Every row gives one point. Any point is a mix of the corners, with weights that add up to 1. It lies inside the corners' shape when no weight is negative. Say inside or outside, and name the corners with a negative weight.

Corners:
(1): [ 65 -65]
(2): [-55   6]
(3): [2 7]
Points:
[ 32 -11] => outside (2)
[ 60 -43] => outside (2)
[3 4] => inside
[ 48 -39] => outside (2)
[ 48 -37] => outside (2)
[-33 -14] => outside (3)
[-32 -12] => outside (3)
[-46  -4] => outside (3)
[ 56 -58] => inside

Corners:
(1): [ 45  12  67 -46  19  11  46 -11]
(2): [ 61 -29  44 -40  95 -36  82 -60]
(3): [-28  34  20  53  -4  33  48 -27]
(4): [-22  54  46  83  10 -28  21  13]
(5): [ 17  18  18  89  67  38  20 -37]
(6): [-60 -26  61  41  -2 -11 -10  20]
(7): [ 42 -54  22 -82  87  -3  64   9]
(8): [  5 -23 -20  -9  69 -48 -65 -31]
(9): [ 71   8  15  67   4  37  71 -38]
Points:
[ 41  10  12  25  44  19  31 -56] => outside (4, 6, 7)
[ 24   3  32  28  29  22  60 -19] => outside (8)
[ 36  -7   2  10  62  25  21 -30] => outside (2, 4, 6)
[ 32   4   9  29  43  16  28 -22] => outside (2, 6)
[  6  34  29  48  43  -3  20 -26] => outside (6, 7, 9)
[ 36  -5  46  14  44  -4  61 -18] => outside (3, 8)
[ 51  18  31  36  46 -14  44 -41] => outside (3, 6, 7)
[ 10  -1  46 -10  40  -4  33 -14] => outside (9)
[ 10  -4  19  34  48   0   7 -25] => inside

Corners:
(1): [  6  45  12 -36  23 -81 -31 -44  21 -11  -1 -27  50 -63]
(2): [ 14   1 -59  48  71 -16  26  23  56 -47  18  36  -3 -18]
(3): [ 34  24  12   7  -5  67  -2 -49 -71  41  12  -2  22  55]
(4): [-45  37  14  17  22  21 -21  18  10   0  41 -28   7 -21]
(5): [ 18   1  54   1   8  13  27  35 -36  55  12   0  23  42]
(6): [ 34  32  22  53  -8 -50  33  28  -8 -76  15  46   4  -6]
(7): [-44  -8  -8  15  29 -15  13 -48  16  61 -23 -26  86 -68]
(8): [-80   5 -26  21 -29 -21  31 -37   1 -72  22  21  40  49]
(9): [-32  77  52   4  -2 -14  14  23  14 -95 -36 -22  27 -22]
(10): [  4  38  40   8 -38  -9  29  18 -18  32   9  52 -38   3]
(11): [-26  -5   8  10 -62  28  42   2  45  -5  11 -15  63   0]
(12): [ 41 -53 -29  69 -10   7  -1 -28  56 -57  10  44 -29  32]
(13): [-19 -68 -84  27 -27  40 -32 -29 -50  14 -20 -23  28  11]
(14): [ -9 -14   2  25   7  25  35 -23 -19  35  -3 -32   8  15]
(15): [  9 -40 -20  32  36  23  20  32  19 -90  -1  23 -19 -36]
Points:
[ -7  -4 -19  25  14  -1   7   0  10 -35   9   6  24  -2] => outside (10, 14)
[ -6 -11 -12  20  12   7   6  -7   2 -17  -1   0  19 -18] => inside
[-18  34  16   0  -2 -22  10  -4 -11   0   7  -1  38  -3] => outside (12, 14, 15)
[-14  -7  -8  15   6  11   8 -17   7  -1   1 -18  33  -8] => outside (6, 10)
[  5   2   6  20  -1   0  19  -2  -1 -19   1  13  15   1] => outside (4)
[-10  -1   2  19   8  11  18 -19  -9  22  -1 -14  27  -2] => inside

Corners:
(1): [  1 -10  14   8 -30 -20  -2  34 -27 -16 -49  -7  10  -9 -28   2  -3  15
  13 -35]
(2): [ -6  12  26  -6  15  -9  11 -12  22 -16  -8 -13  30 -23   1   4 -30 -26
  22 -52]
(3): [ 22 -32 -21  15  -1  82  62 -12  19  11  20  10   4  -7  -7  40  10  27
 -11  -5]
(4): [-12   4  25 -56 -10  -5  -4  -1  26  -4  21   5  -4 -11  14   9  22  -5
 -51 -28]
(5): [-25   1   3   4  -6 -21 -15 -12   8  16  -3 -18 -29 -21 -22  13   9 -11
  31  -3]
(6): [-18 -32  -8   1  -2  -1  -4   7 -67 -15 -86 -11  -7 -13 -26 -54  12  -1
 -50  -7]
(7): [-34 -17   3  -8  10  -2 -14  10 -27   1  -4   3  -9   8 -18   6   0 -10
 -13 -56]
(8): [-10 -19  -2  18  26  10   1  -2  28  -9  29   1   1   5  -1 -23  16  12
 -11   5]
(9): [  6   5  36  27 -10  -1  -9 -21  -4 -21   3  13   2  -4 -23   1 -40 -27
  18   0]
(10): [ 41  -6  34  12 -10  -5  23  -5   4 -21 -14   5   7  43 -22  24   2   9
 -16  18]
(11): [ 25 -38  -8   8   4 -28 -23 -11 -12  14 -20  16  -4 -18 -15   2  22 -17
  14  -1]
(12): [-10  25  36   7  28  35 -17  -9  35 -17  24  -8 -23 -11   6  21 -37  -3
 -90 -10]
(13): [ 11  -9  30  12   1   9 -15  10  17 -26 -15  -4  17  22 -23   5   4 -22
  23   0]
(14): [  5   0  26  -1  22 -20 -25 -20  13   7 -28  46 -12  22   3  11  15 -17
  21 -21]
(15): [ 13  -1  12 -76  24 -15 -26 -13  19  29  -6 -10 -15 -13   6  26   1  15
  12  -1]
(16): [ 10 -12 -14  -5  11  -3  29  31  -2  -1   4  15 -18 -16  -9   5  11 -12
   1   9]
(17): [ -1  48  -1  -1   1   6  20  -3  -4  26  23 -18  -4 -14  34  22  18   1
  18 -32]
(18): [-15 -21   3  10  -3   2 -13  -8  10  39   1   5 -12 -11  -5 -13 -30  -4
   6  -6]
(19): [ -6 -16 -88 -43   0 -32  10  22 -15  18   5 -31  -1 -16  -5  14  13  39
  23 -24]
(20): [ 18  45  22  -4   5 -21 -28  11  25  -8  14  -9  -5 -11  -6  -8   0 -23
   6 -41]
(21): [-24 -17  13  -4  17  30   2 -11  22 -26  27 -23 -10   0  68 -11  17  -9
  18 -95]
Points:
[ -2  -3   3  -4   6  -6  -2  -1   2   4  -3   1  -8  -7  -3   3   4  -4
   2 -18] => outside (13)
[  4   0  14  -4   5   7   5  -3  12 -10  -1   0   0   3   7   3   0   0
  -2 -24] => outside (5, 7, 11)
[ -3 -10  -3   4  -3   1  10   6  -3 -11   1  -8   5  -7  -5   0  11  -4
   5 -30] => outside (12, 14, 15, 18)
[  1  -6   4  -8   2  -7   1  -3   1   2  -3   1  -5  -3  -2   4   5   0
   6 -19] => outside (12, 13)
[ -5   7   4 -14  10   2   8   1  20   6  17  -4  -8  -4  12  15   7   4
   2 -29] => outside (6, 9, 11, 13)
[  2   2   9 -18   4   5   3   7   1  -5 -12  -5  -2  -2   0   6   1   1
 -20 -27] => outside (5, 8, 9, 11)
[ -4  -1   9 -12   2 -11  -9   0   1  -1  -7  -1  -6  -6  -4   1   4  -6
  -6 -19] => outside (3)

Corners:
(1): [-25  26  31  13  95   3  10  18  34  -5  17 -11  18  11   4  25 -47  -8
  -6 -63]
(2): [ 22  12   0  14 -15  20   1 -18  12  32 -25  27  50 -19 -53  -7   2 -42
 -58 -49]
(3): [-25  12  23 -19  -9 -24  48  48   6 -21  87  43 -38 -38 -24 -27 -11  43
  19  -7]
(4): [-47 -13 -67  34  -6   0 -12  40 -19 -60  20 -16  19   5   8  18  -8  -8
 -12  45]
(5): [ 58  17 -29  23   6 -29 -35 -55 -53   2 -60 -34  45 -56  54 -17  -8  23
  15  32]
(6): [ 15  12  59 -17 -45  -8  32  39  33  49 -57   8  -9  20  15  28  34  46
  35  24]
(7): [-43 -52 -10   4  16 -24 -17  19 -18   2  20  68 -29  -2 -12  29 -45  58
  -2 -32]
(8): [ 10   3 -60  31 -13  36 -56 -13  50  38  21 -14 -22  -3 -67  33  10 -20
  -8  -4]
(9): [  5  17  15 -12 -15  28  69  18 -41 -11  22  10 -40 -12 -17 -33 -36   5
 -43 -31]
(10): [-12 -63   2 -31 -23 -22 -14 -24  -2  25   8   2  17 -15  24  13 -15 -13
  -8 -31]
(11): [-33 -13  32 -19  11  82  43   6  90  53  49  -6 -17  17 -87   4 -17   3
 -74 -60]
(12): [ 60  17 -14 -56  13 -64 -14 -38  45 -42 -81 -18  49 -28  13 -26  15  27
 -20  16]
(13): [-15 -30 -66  22  75  69 -15 -12   4 -60 -24 -70  18 -66 -18 -36 -26 -29
 -61 -20]
(14): [-33   4  10 -15  40 -42 -22  38  21 -50  49 -23   8   8  -1 -43   2 -28
  38   6]
(15): [ 23   2  14  17 -23   4   7 -53  41  41 -44 -12  22   3 -31 -26  16 -12
  18 -23]
(16): [-11 -20  29   9  17 -26  -2  -8  -1 -21 -14  -5 -37 -27 -32  -3 -13 -26
  -7  15]
(17): [  1  -8  17 -21 -47 -16 -28  61  53   0  16  -2  27  83 -50  58 -46  19
   9 -55]
(18): [ 17  27  17  13 -11 -22 -18 -12  -4 -22  60  40  35 -11  25  15  27  50
   4 -14]
(19): [-21   2  39 -48 -39   3   7 -17 -20  43   4  51  44   6  47 -21 -42 -13
  28 -38]
(20): [ -8 -56 -81 -54 -41   3 -45 -37   1  11  -2 -15 -19 -21 -89  21  14 -33
  25  -1]
(21): [ 49  23  48  15   0  -4  29 -10  33  26  -6  42  21  27  12   8  11 -24
  31  20]
Points:
[ -1 -13 -15   4   4   5 -12  -3  15  -2  -5  -5   7  -5 -23   9  -7  -3
 -13 -12] => outside (3, 19)
[ -6  -8 -21   2  -2   7  -2  -5   2  -7   0  -1  14 -24  -4 -15  -5  10
 -22 -12] => outside (1, 16, 17, 20, 21)
[ -8 -11 -13  -6  -1   0  -7   0   6  -3   6   1   3 -13 -21   1 -13   6
  -9 -17] => outside (21)
[  3  -9  -4  -1  -7   7   1  -2  11  12 -11   4   7  -3 -17   9 -16  -2
 -10 -15] => outside (14, 18)
[ -4  -5  -1  -4   5   7   7   2   1  -6   6   7   5 -12  -7  -7 -17   2
 -10 -16] => inside
[  4   4   1   2  16  -9  -6  -5   4  -4  -3  -7  13 -11   0  -3 -13  -1
   3 -10] => inside
[ -1 -13 -17 -14  -4  -2 -12 -13  13   3   6   4  14  -7 -20   0 -11  -3
  -6 -21] => outside (6, 16)
[  0  -3   6  -7  -2  -3  -1   6  13   3   4   5   5  -2 -12   7 -11   3
  -6 -13] => outside (15)

Corners:
(1): [-31 -48 -18  -7 -38 -28 -40 -10  42  18  43  71  12   1  43 -61  21  88
   4  53]
(2): [ 57 -79 -45  14  21 -24 -39  27  17   3  48  35  43 -45 -59 -47  -7   2
  15  -4]
(3): [-33 -27  15 -45 -19  45 -56 -46 -28 -27  30  -2 -36   9  -6  32  -6  43
 -49 -23]
(4): [  8 -36  60 -12  51  79  31  -9 -32  23 -16 -59 -22  23  46  24  35  17
  29  40]
(5): [ 16 -60   9 -53  18  12 -60 -15   9  55  37 -68 -46   3 -58  -5  46  54
  13  26]
(6): [ 62   7   4  34  95  -4  39  62 -12  55  47 -30  35 -47 -48  -1  30 -25
 -90 -43]
(7): [-24 -29 -10   1   7 -60 -58  88 -27 -61  23  20 -23   1 -13 -42 -41  16
   5 -26]
(8): [ 11 -41 -12  48  -2 -31  -3  59  21 -28   5  20  57 -28  32 -29  46 -33
 -24  -3]
(9): [-25  -9  36  13 -10  32 -72 -13 -29  20 -35  36  40  59 -21  -6 -31  25
 -13  14]
(10): [ -2 -24  31  15  50 -37   3  53   1 -53 -32  -9  18  42 -78  35  56 -54
 -51   4]
(11): [-11  47  39 -16   7 -31 -49  10  22 -61 -23 -23   5 -12  17 -35 -31  20
 -32  41]
(12): [-19  19  29 -14  -7  23 -68  27  45 -30  47 -44 -49   4  25 -24 -18 -37
  16  32]
(13): [ 30  28 -22  17  -4 -50 -12 -17 -23 -47  57 -77 -25  35  -4  25 -18 -35
  32  11]
(14): [  0  -3 -30 -51  66  38  42 -27 -50  47  11 -83  33  25  35  40  36 -53
  -7  61]
(15): [ 62  -5  51  15   0  65   8  49   2  22 -48  67  -7 -26 -26   9 -17 -11
 -28 -45]
(16): [ 13 -15 -31  -2  48 -37 -68  40  30 -49  -6  15  10  13  18 -53   3  95
 -18   7]
(17): [  6  17  66 -25  36  52  36 -11  17  -5   8 -65  38  42   6  65  -4 -86
  -2 -40]
(18): [-14   3 -28  22  -9  37  -1  49  -5 -61 -49  60   4  -3  33 -76  27 -35
  20 -73]
(19): [ 10  21  18 -36  11  69  -7  33 -48 -41   6  12  31   2   2  58  45 -32
  33 -80]
(20): [-18   5 -35   3  31  15 -11 -49 -37  27  32 -24  42 -20  26  72  -1 -24
  49  31]
(21): [-34 -18 -17 -20   3  87  24 -16 -33  34  19 -75 -16   5 -19  75  37  53
  34  47]
Points:
[ 10 -22   6 -23  10   7 -25   7   3 -13  24 -32 -12   1   6   1   5  17
   7  16] => outside (6, 9, 10, 18, 20)
[ 10 -21 -13 -11  31   4  -9  15  -2  -4  22 -35  -6  -2  -5 -11  40  19
 -15  20] => outside (7, 9, 15, 17, 20)
[  9 -14  15  -9  17  18 -13  14 -10 -10   0 -10   5  10  -8   2  13   7
 -10  -6] => outside (12, 20)
[ 15  -6  11  -8  29  24  -9  23 -10  -3  10 -25   2   1  -6   2   6  -7
 -12 -18] => outside (1, 10, 20)
[-12 -17 -31  22   0 -35 -42  40  10 -43  14  21  15  -8   5 -55   3  12
 -31  10] => outside (4, 5, 15, 17, 19, 20)
[  9  -7  14  -5  23   8  -6   5 -11   0  19 -14  22   6   6  15  -1 -32
 -13   7] => outside (5, 16, 18, 21)

Corners:
(1): [ 31 -34  34   4 -72  45 -41  24  62  46 -33 -54 -23 -70  42 -62 -57  -8
 -39  -8]
(2): [-41 -59  35  28  64  55   8 -24  17 -32 -23 -74 -41 -23  47  32 -55  21
  25   2]
(3): [-21  31 -50 -55  54 -17 -46   9 -71   2   1 -12  -1  37 -57  -6  12 -59
  53  44]
(4): [ -6 -67  -4  53  20 -82  -1 -49  33  53  32 -12  18 -19  13  39  29  39
 -38  36]
(5): [ 23   4  49  26 -56 -55  47 -80  -6   5  39 -38  -5  35   1  54  12  65
 -31 -11]
(6): [-35 -45 -41 -45  39  17 -38  31  -4   5  14  68  32 -59  -6  26   3  55
 -26 -28]
(7): [  4  23  23 -51   4   8   5 -24  50  79 -33   7  62   0  40 -36  49  41
 -41   2]
(8): [  1  10 -46  10 -11 -28 -37  13 -25   0   0 -43 -22  21  39  -4  19  39
  24 -30]
(9): [ 26  20 -33   2   2  36  39  -3  12  28  25 -47 -17   5  51   7  50  27
  16  25]
(10): [ 40  34 -52 -64 -13 -19 -54  21  -5  35 -56  72 -35 -19 -28 -31 -52  -6
  23  77]
(11): [ 63  43   4 -77   4   4 -43  28 -46  53 -79 -25  18  31 -62  23   2  21
  56  16]
(12): [ 11 -95  -5  17  -1 -83  69 -45  46 -14  48  71  44  26  57  58  34 -33
 -50  74]
(13): [-24 -57  52   9  54 -48  19  61  42 -24  58  50  27  21  44 -22  46 -35
 -40  28]
(14): [ 20  -2 -75 -17  43  28 -39 -15 -10 -60  -3   5   6 -37   1 -43 -46  55
 -50  62]
(15): [ 54  38  60  -4  22  24 -83 -29  -6  10 -49  22 -49   0  14  -4 -75  -3
 -50   1]
(16): [-55 -30 -10  55  31 -56  35  39  26  41  48  74  71   2  56   8 -15 -53
 -16   6]
(17): [ -3 -47 -18  40 -31  14  -4   6  47 -40 -29  79   0   1   6 -47  27 -20
 -50  61]
(18): [-47 -47  53  -1 -25  44 -17  48  76 -16  30   2  14 -21  70  25  15  33
   8  -7]
(19): [  3  36 -19 -24  19  25 -60  67 -49 -22 -62   3 -16 -78  -4 -16 -27 -76
   6  34]
(20): [ -9   2 -20  29   1 -64  27 -29  30 -56   8   9 -27  36 -23  65 -69 -32
 -35 -30]
(21): [ 38  68  43 -23 -23 -18  11  12  26  46 -18   2  65 -46  46 -30  28   4
  51 -75]
Points:
[  4 -22  -7  -2   2  17 -29   8  12  -9  -5  -3 -11 -39  26 -17 -12  14
 -15  20] => outside (7, 11, 16, 20)
[ 16  -2  12 -15   0   7 -17  15  21  15 -28   9   3 -24  20   3   2   5
   1  -6] => outside (3, 5, 14, 16)
[ -3  -6   3  -4  13  -3 -11   1   1  -3  -6  -6  -3  -8  11   8 -11  -4
  -3  14] => inside
[  4  -6  13  -4  -3   8 -17  15  21  10 -12   0   1 -14  21  -7  -8  14
  -9   3] => outside (3, 12)
[16  3 12  1  3 -3 -7 -7 12  1 -6 -8  4 17 23 -5 -3  4 -7  6] => outside (4, 6, 10, 19)

Corners:
(1): [ 10 -12  -9  14  83  51  -4 -15  51  10   3  20  42 -39 -30  25  10 -24
 -59  27]
(2): [-35  36 -19  20 -61  13 -45 -73 -40  56  34 -19  -5 -52  48 -33  27  30
  79  25]
(3): [-41  31  16  35  15 -37 -50 -41 -89 -19   3  -1  -1   6  13  37 -14  42
  43 -22]
(4): [-15 -27  14 -11  14  21   6  23  21 -22  35  26  -6   1 -36  19   5 -54
  -1   1]
(5): [-16  -6  17   2 -15 -43   1 -11 -61  -4 -15 -17  47  31  32  23   4  22
 -12 -43]
(6): [ 36 -26  -5   8  37 -32  18  27  17  59  24 -17   9 -68 -67   8  -5 -26
 -52   7]
(7): [-19 -69  30 -26  16   5  38 -14  29 -25 -22  -2  18 -42 -55 -23 -73  17
  15   5]
(8): [ 58 -10  38 -40  38  26 -15  -5  10 -31  33  20  22 -67 -67  -9  26 -13
 -32 -14]
(9): [-40  48  33 -14  13  20 -31 -52 -31  73  -7  16  19 -23  18 -10  36 -25
  52  64]
(10): [  4 -55  21  -3  32  22 -21  16  30  67   0  51  22 -62 -91  31  30 -23
 -63 -28]
(11): [-17 -38  47   0  61 -19  57 -37  21  11 -18  20 -36 -16   3  28  18  -1
   3  22]
(12): [-26  10 -19  13  -2 -37 -23  -3 -13  -3 -31 -50  -7  23  35  -6  21  16
   6 -53]
(13): [-54  -2  -9  28 -45  42 -23 -10 -95   0 -34  -8 -26 -14  43 -46 -16  21
  58  22]
(14): [  0 -65  38  31 -86 -16 -41   6 -34  -6 -11 -69  -1  35  27  42   9  61
  10 -54]
(15): [-55  42  -3  27 -20  42 -13 -33 -21  46  20  49  14  35  19 -31   9  23
  39  55]
(16): [-27  23  32  35   0 -14 -27  56  -3  -4  20 -13 -16  11  62 -21  -3  14
  -6 -45]
(17): [-23 -30  15 -30  16 -10  33  31  40   7   5  31 -22 -66 -50  47 -19 -11
 -76   0]
(18): [ 41  16 -13  -4  23  13  -6  -1  28  19  14  22  -6 -17 -15  18 -21 -23
 -34 -32]
(19): [-15  21  11   6  16  21  -1 -31 -31  68  14  62 -26 -13 -31  -2  -8 -42
 -94   1]
(20): [ 18 -29  -5  16   5 -30  33 -20  30 -19 -17  41  -6 -82 -50 -24 -45 -12
  16  87]
(21): [-48   3  54  43 -63  14   9 -18 -11 -38 -35   4  -6  25  -7  11   6  26
  58 -43]
Points:
[ -9  -9  11   2   8   3   0 -18  -5   9  -1  13   3 -24 -20   5  -5  -2
  -4   6] => outside (16)
[-17 -14  20   8   3   4  -2 -12  -6   5  -6  13  -3 -16  -9   6   1   5
   3  -2] => outside (6)
[-15 -11  16   0   5   5   2 -13 -10  12   0  14   7 -15 -16  -2 -10   0
  -9   0] => inside
[-15  34   4  16  34   0 -33 -16 -40  38  13   5   3 -10  21  -3  21   2
  -5 -12] => outside (4, 7, 14, 17, 20, 21)
[-13  -7  18  10   2   9  -2  -9 -17  12  -8  13   2 -16  -8   1  -8   8
  -4   3] => outside (2, 4, 12)
[ -5 -19  18  10   3   4  -1  -4  -9   7   1  11   3 -24 -19  14  -5   0
 -24 -13] => outside (9, 12, 15)

Corners:
(1): [-14  31  39  39 -13  13  24   2 -57 -11 -88  78   2  -5 -15 -35  50 -35
 -60  40]
(2): [-44 -10  42  -2 -16 -30  13  51   8 -19  21 -21  45  44  44 -49 -43 -51
  14  17]
(3): [-24 -27 -34 -46  21  42  15  79 -40  39  33  72  41  -1  28 -21  30  -4
  48   5]
(4): [  1 -50  28 -53 -41 -61 -12 -19  24 -21   3  43  52 -15  33 -76  52   4
  -7  -6]
(5): [-19  19 -33 -29 -62 -39   6  80 -24  40  45 -20  51  62 -23   2  61 -33
 -28 -42]
(6): [-15   8  17  61 -47 -25  36  23  40  46  -5  15  92  19  17  18  22 -64
  15  59]
(7): [-38  19 -32  56 -56  71 -79 -45  37  68 -43   7 -12  -9   4  14  16  11
  32 -19]
(8): [ 38  33 -32 -89  48  67  34  95 -16 -13 -20 -27   5 -46 -65 -28  20 -12
  -3  64]
(9): [ 32 -47 -35 -41 -17  -3   3  -6 -25  -4  37  47  24 -36   1 -35  -8 -25
  13   4]
(10): [-58 -10 -12   2  -6  11 -31 -18 -64  24 -56  38 -12  54 -39 -33  26  44
   9   5]
(11): [ 15 -45 -57  40 -35  40  22  66 -47   8  35 -26  58 -19 -65 -30   3  46
 -54  50]
(12): [ 22  17  77 -83  17 -64 -65   2   5 -38  28 -17  15 -68  -7 -82 -12  55
  12 -60]
(13): [-56  51  66   0   3  47   5  87 -29   3 -72  -2  50  24 -93  33 -66  59
   3 -15]
(14): [ 15 -25 -31  23 -12 -23  46  68 -46  -6 -24  -7 -17  48  -8 -28  26  -8
 -21  38]
(15): [ 18 -52  31  39  41 -15 -50 -32  59 -18   2 -33  -8  58  35  -1 -25  -2
  11   4]
(16): [ 57  21 -52  12 -73  16 -42 -42  31  72   2  48  11  -9   8  45  64  49
 -60  62]
(17): [-13  27   4 -63  -3 -16 -47  -5   8  -1 -12  55 -34  48   4 -83   6 -10
  30 -50]
(18): [ 39  20  33   0  -4  38 -23 -15  51  23 -60  -3  54 -66   5 -53 -25 -38
 -40   4]
(19): [-14  17 -29 -71  43  33  38  28 -27  20   4  26 -12 -44 -79  17 -16  49
 -21 -22]
(20): [ 51  62 -11 -17  25  42  41 -56  37  -5 -14 -33 -46   4  19  43  36 -35
  -7  -4]
(21): [-30 -89  41 -16  10 -16 -23  24 -70   1  27 -23 -58  66  -3 -77  23  35
  10 -12]
Points:
[ -6   0   2 -26  -4  10  -9  28 -12   8  -7  15  16   2 -13 -25  10  12
   0  -5] => outside (6)
[ -4   8   3  -8  -8  12  -4  22   3  11 -14  13  27   0 -12 -14   4   0
   0   9] => outside (21)
[ -5   8   1 -10  -5  10  -6  14   2   9 -14   9  16   5 -13 -17   7   7
  -6   3] => outside (9, 21)
[ 16 -15  10  -7 -11 -13  17  45 -17  -5  13  -2  26  16  -4  -7  18   5
 -18  32] => outside (7, 10, 17, 18, 19)
[  9   0   0  -9  -5   9   0  19   6   8  -5   3  17  -1  -4 -17  11  -7
  -4  13] => outside (10)
[-10 -19 -12 -10 -11   1   9  32 -19  16   7   7   7  27   3 -28  29 -11
  -6  12] => outside (9, 12, 13)
